Rows are points. A path goes straight from each point to the next, and from the last back to the first. The post is the endless flat space through its rows: a point in 2 columns, a line in 3, a plane in 4, and so on, so that a path can go around it. How many times does the path go around the post? Going back the other way cancels.

Post (1 x 2):
[[-0.18 -0.09]]
Path (27 x 2):
[[-0.24 -0.27]
 [-0.42 -0.18]
 [-0.40  0.24]
 [ 0.20  0.29]
 [ 0.03 -0.14]
 [ 0.00 -0.05]
 [-0.15  0.47]
 [-0.43  0.25]
 [-0.04  0.24]
 [ 0.09 -0.07]
 [-0.12  0.13]
 [-0.37  0.18]
 [-0.50 -0.11]
 [-0.19  0.35]
 [ 0.28  0.16]
 [ 0.01 -0.64]
 [-0.69 -0.40]
 [-0.43  0.11]
 [-0.50  0.33]
 [-0.79 -0.19]
 [-0.51 -0.60]
 [-0.35 -0.03]
 [-0.12  0.08]
 [ 0.44  0.05]
 [ 0.10 -0.58]
 [-0.25 -0.28]
 [ 0.11 -0.17]]
Times around: 2

Post (3 x 4):
[[-0.01  0.05  0.00  0.07]
 [ 0.03 -0.32  0.04 -0.14]
 [ 0.23  0.09 -0.23  0.59]]
Path:
[[ 0.12 -0.58  0.04  0.44]
 [ 0.14  0.05  0.08  0.26]
 [ 0.32  0.00  0.00  0.13]
 [ 0.46 -0.27 -0.38  0.04]
 [ 0.47 -0.29 -0.06  0.01]
 [ 0.24 -0.26 -0.35 -0.01]
 [-0.84  0.41 -0.22 -0.09]
 [-0.54  0.06  0.12 -0.05]
 [-0.16 -0.02  0.37  0.09]
 [ 0.57 -0.06  0.15  0.03]
 [ 0.21  0.55 -0.17 -0.16]
 [ 0.35 -0.26 -0.14  0.08]
 [ 0.11 -0.31 -0.55  0.32]
 [-0.40  0.21 -0.26  0.35]
 [ 0.02 -0.79 -0.05  0.36]
 [ 0.29  0.11  0.45  0.16]
 [ 0.50 -0.23  0.09 -0.16]
 [ 0.02  0.29 -0.18  0.22]
 [ 0.22 -0.67 -0.40  0.36]
 [ 0.08 -0.60 -0.35  0.59]
 [-0.14  0.12  0.45  0.11]
 [ 0.04 -0.01  0.35 -0.24]
 [-0.08  0.20  0.20  0.49]
 [ 0.83 -0.40 -0.06  0.63]
 [ 0.44  0.27  0.05  0.07]
 [ 0.58 -0.60 -0.27  0.18]
 [ 0.28 -0.32  0.16 -0.30]
 [ 0.40 -0.49 -0.33 -0.12]
 [-0.03  0.31 -0.26  0.40]
 [-0.37 -0.05 -0.21 -0.45]
 [ 0.04 -0.04 -0.34  0.70]]
Times around: 4

Post, 7 rows:
[[-0.12  0.10  0.34 -0.08  0.16  0.31  0.15 -0.06]
 [-0.13 -0.52  0.16  0.08  0.14 -0.13 -0.11  0.14]
 [ 0.12  0.10 -0.89  0.15 -0.62  0.31 -0.05 -0.03]
 [ 0.14 -0.25  0.27  0.18  0.09 -0.11 -0.25 -0.02]
 [ 0.18 -0.20 -0.13  0.01  0.24  0.18  0.13 -0.20]
 [-0.08 -0.01  0.29  0.30 -0.11  0.20  0.46  0.38]
 [ 0.13 -0.15  0.07 -0.09 -0.17 -0.40 -0.02  0.12]]
Path (26 x 8):
[[ 0.64 -0.76  0.04  0.04  0.91 -0.23  0.31 -0.08]
 [ 0.01 -0.38 -0.04  0.30  0.50 -0.30  0.36  0.14]
 [-0.02 -0.36  0.33  0.37  0.20 -0.04  0.02 -0.17]
 [-0.22 -0.41 -0.45 -0.54 -0.13 -0.01  0.60  0.09]
 [ 0.92 -1.08 -0.36  0.19  0.44 -0.39  0.45  0.43]
 [-0.17 -0.19  0.09 -0.30  0.38  0.19 -0.16  0.17]
 [ 0.21 -0.15 -0.10 -0.03 -0.07 -0.50  0.25  0.06]
 [-0.17  0.03  0.64 -0.07  0.16  0.09  0.32 -0.13]
 [ 0.56 -0.45  0.22  0.33  0.28 -0.15  0.06 -0.11]
 [ 0.14 -0.72 -0.02 -0.30  0.12 -0.44  0.10  0.30]
 [ 0.52  0.36 -0.32  0.33 -0.16  0.21 -0.21 -0.04]
 [ 0.06  0.05 -0.46  0.65 -0.36  0.41  0.12  0.06]
 [ 0.35 -0.41  0.37  0.03  0.35 -0.13  0.09 -0.61]
 [ 0.42 -0.08 -0.18  0.32 -0.33  0.60  0.16 -0.15]
 [ 0.04 -0.29 -0.19  0.71 -0.42  0.28  0.05  0.20]
 [-0.28  0.27 -0.28 -0.43 -0.09  0.15 -0.18 -0.33]
 [ 0.07  0.14  0.02  0.53 -0.05  0.64 -0.42  0.01]
 [ 0.08  0.60  0.20  0.02 -0.33  0.65 -0.07  0.20]
 [ 0.47 -0.77  0.15  0.63  0.03  0.21 -0.17  0.11]
 [-0.17 -0.32 -0.05  0.32  0.03  0.51 -0.33 -0.22]
 [ 0.18  0.02 -0.54  0.16 -0.54  0.31 -0.21  0.03]
 [ 0.16 -0.32  0.01 -0.24  0.05 -0.40  0.27  0.47]
 [-0.36  0.65  0.68  0.25  0.06  0.44 -0.31 -0.04]
 [ 0.36 -0.18  0.52 -0.09  0.46 -0.63  0.24 -0.34]
 [-0.12  0.03  0.20 -0.16 -0.71 -0.20 -0.11  0.09]
 [ 0.06  0.07  0.10 -0.01 -0.18  0.29 -0.10  0.11]]
Times around: 3
